Rows are points. The last column is the point's height on a tilted bowl or saddle (a function of degree 2), plus a little noise. Along how many of its main directions does it bend up, bend down or stay straight?

Points (11 x 3):
[[-12 -38  22]
 [-31  25  36]
 [ 60  49  60]
 [ 33  52  48]
 [-60 -42  44]
 [-15  -8  19]
 [-25  19  31]
 [  6 -12  18]
 [  6  -8  18]
 [-16   1  21]
 [-29  53  54]]
Directions: 2 up, 0 down, 0 straight

Points (10 x 3):
[[  0  53 -33]
 [ 24  60 -12]
 [ 27  -1 -46]
 [-22  26 -50]
 [-15  25 -55]
 [-13  -9 -57]
 [-19  52 -31]
 [ -6 -43 -21]
 [-52 -36   6]
 [  2  35 -49]]
Directions: 2 up, 0 down, 0 straight

Points (18 x 4):
[[ -8 -48 -43  16]
 [ -6 -21   0  -2]
 [-37  -2  -3  13]
 [ 41   7   0  -4]
 [-17 -42  10  21]
 [  3  27 -17 -11]
 [-30   7   3   4]
 [ -6  -1  -8 -11]
 [ 27   1   8 -12]
 [ 12  27  13  -8]
 [-34 -15 -14  17]
 [ 43  17 -14  -8]
 [-21  17  11  -4]
 [ 35 -60   1  60]
 [-17   8 -32 -16]
 [-57 -22   5  44]
 [-28 -27 -32  15]
 [ -5  11 -24 -18]]
Directions: 2 up, 1 down, 0 straight

Points (18 x 4):
[[  5   7  12  -7]
 [  2  17 -36   9]
 [-22  15  11 -11]
 [  3  12 -13  -1]
 [ -2   5  14  -8]
 [ 13  32  -4   7]
 [ 20 -60 -18  60]
 [  7  23   8  -1]
 [  2 -16   7  -2]
 [-29   2   6 -15]
 [  7  -1   3  -5]
 [-21   7  -1 -13]
 [ -4  -7 -32   8]
 [ -4   1 -25   1]
 [ 10  -2 -12   1]
 [ 19  24 -12   8]
 [  8   6  18  -8]
 [ 22   8  -1  -3]]
Directions: 2 up, 1 down, 0 straight

Points (24 x 5):
[[-35  -9  -8  33  27]
 [  1 -40   1  26  60]
 [-26  17 -12  -3   3]
 [  8  15 -16  11  43]
 [  5  32  -1   6  49]
 [ 11 -15 -14   0  -2]
 [  9 -18 -16   3   1]
 [ 19 -20 -17  -7  -9]
 [-42 -43 -22 -20 -59]
 [ -7  60  34 -23  39]
 [  7 -23  11 -14 -25]
 [ 12  31  -7 -14  50]
 [-22  13  -3 -18 -20]
 [ 11  -3 -32 -21   2]
 [ 17 -13  -1   0   0]
 [ 16  -7 -23  -2   8]
 [ -4  11  16  -9 -14]
 [  0   6 -29   6  29]
 [ 10  32  39   3  19]
 [-22  15 -12 -21 -12]
 [-27 -13  18  11   1]
 [  1  17  12  -3   8]
 [ -5   6  -7  -5  -3]
 [-24 -12  -3  41  44]]
Directions: 1 up, 0 down, 3 straight
